Each row of a before or after table is a point. The points were changed in one or more steps. Then noise was added and the rows were shuffled. The steps act on columns, c1 being the first. What was done? A step turns or swaps two columns, mirrors them in a line or flattens them onto one, adds a multiple of one to another, or multiplies or shifts one. Angles are multiples of 10 degrees, from the lower column toward the higher: turns from -170 to 170, lines from 10 to 170 but not 90. Use the fewest steps. Two steps may share a column if one is a turn and the other turns, adds or multiplies; they go together, in the order done. Otherwise the lowest column goes first.

Before (9 x 2):
0.34; -0.03
0.15; -0.45
0.24; 0.12
-0.19; 0.10
0.62; 0.23
-0.07; 0.25
0.96; -0.19
0.32; 0.13
0.01; -0.06
After (9 x 2):
0.27; 0.21
-0.04; 0.06
0.01; -0.20
0.18; -0.18
0.52; 0.41
0.23; 0.15
0.33; 0.93
-0.33; 0.35
0.15; 0.28
Steps: mirror c1 and c2 in the line at 30 degrees

Before (9 x 4):
0.32; 0.20; 0.55; 0.44
0.22; 0.53; 0.27; 0.33
-0.63; -0.41; 0.19; 0.14
-0.15; -0.23; -0.18; -0.10
0.37; 0.45; -0.41; 0.25
0.21; -0.04; -0.29; -0.06
-0.44; -0.55; 0.24; -0.22
-0.26; -0.06; 0.37; -0.37
-0.40; 0.03; 0.63; -0.16
After (9 x 4):
0.07; -0.28; -0.19; -0.06
-0.03; 0.54; 0.26; 0.31
-0.23; 0.31; 0.54; 0.41
0.38; -0.14; 0.62; -0.16
0.23; -0.66; 0.25; -0.19
-0.26; 0.57; -0.42; 0.26
0.25; -0.14; 0.35; -0.38
0.43; -0.63; 0.22; 0.14
-0.21; -0.02; -0.26; -0.05
Steps: mirror c1 and c2 in the line at 80 degrees

Before (12 x 8):
-0.05; -0.34; -0.64; -0.15; 0.17; -0.32; 0.16; -0.02
-0.15; -0.56; 0.04; -0.36; -0.02; -0.20; 0.25; -0.03
-0.15; -0.08; 0.16; -0.38; -0.21; 0.25; 0.18; 0.16
-0.31; 0.09; 0.16; 0.07; 0.07; -0.32; 0.09; -1.08
-0.03; 0.07; -0.70; -0.11; 0.39; 0.10; 0.24; 0.17
0.09; -0.04; -0.02; 0.11; 0.45; -0.27; -0.01; -0.04
0.50; -0.50; 0.25; -0.31; -0.43; 0.04; 0.36; 0.04
-0.04; 0.01; -0.21; -0.11; 0.27; -0.26; 0.39; -0.80
-0.11; -0.02; 0.16; 0.06; 0.17; 1.13; 0.08; -0.07
-0.32; -0.07; 0.00; -0.09; 0.45; 0.34; 0.42; -0.12
0.70; 0.02; 0.03; -0.36; 0.44; 0.45; -0.40; -1.13
-0.10; 0.04; 0.08; -0.36; 0.17; 0.38; 0.33; 0.15
After (12 x 8):
0.12; 0.09; 0.26; -0.05; 0.46; 0.08; -0.04; -0.08
-0.09; 0.11; -1.13; -0.01; 0.13; -0.23; 0.12; -0.02
0.69; -0.25; -0.41; 0.26; 0.43; -0.14; -0.42; -1.12
-0.31; 0.02; -0.26; 0.08; 0.48; -0.15; 0.44; -0.05
-0.13; -0.30; -0.39; 0.27; 0.16; -0.09; 0.27; 0.15
-0.15; -0.18; -0.30; 0.37; -0.20; 0.09; 0.20; 0.16
-0.03; -0.12; 0.08; 0.05; 0.35; -0.67; 0.28; 0.16
-0.13; 0.23; 0.18; 0.60; 0.01; 0.07; 0.23; -0.06
-0.04; -0.11; 0.30; 0.04; 0.29; -0.11; 0.40; -0.77
-0.31; -0.03; 0.22; -0.10; 0.06; 0.29; 0.08; -1.04
-0.06; 0.18; 0.53; 0.37; 0.23; -0.46; 0.17; -0.02
0.51; 0.20; -0.11; 0.58; -0.42; 0.25; 0.41; 0.07
Steps: turn c2 and c4 by -140 degrees; turn c3 and c6 by 110 degrees
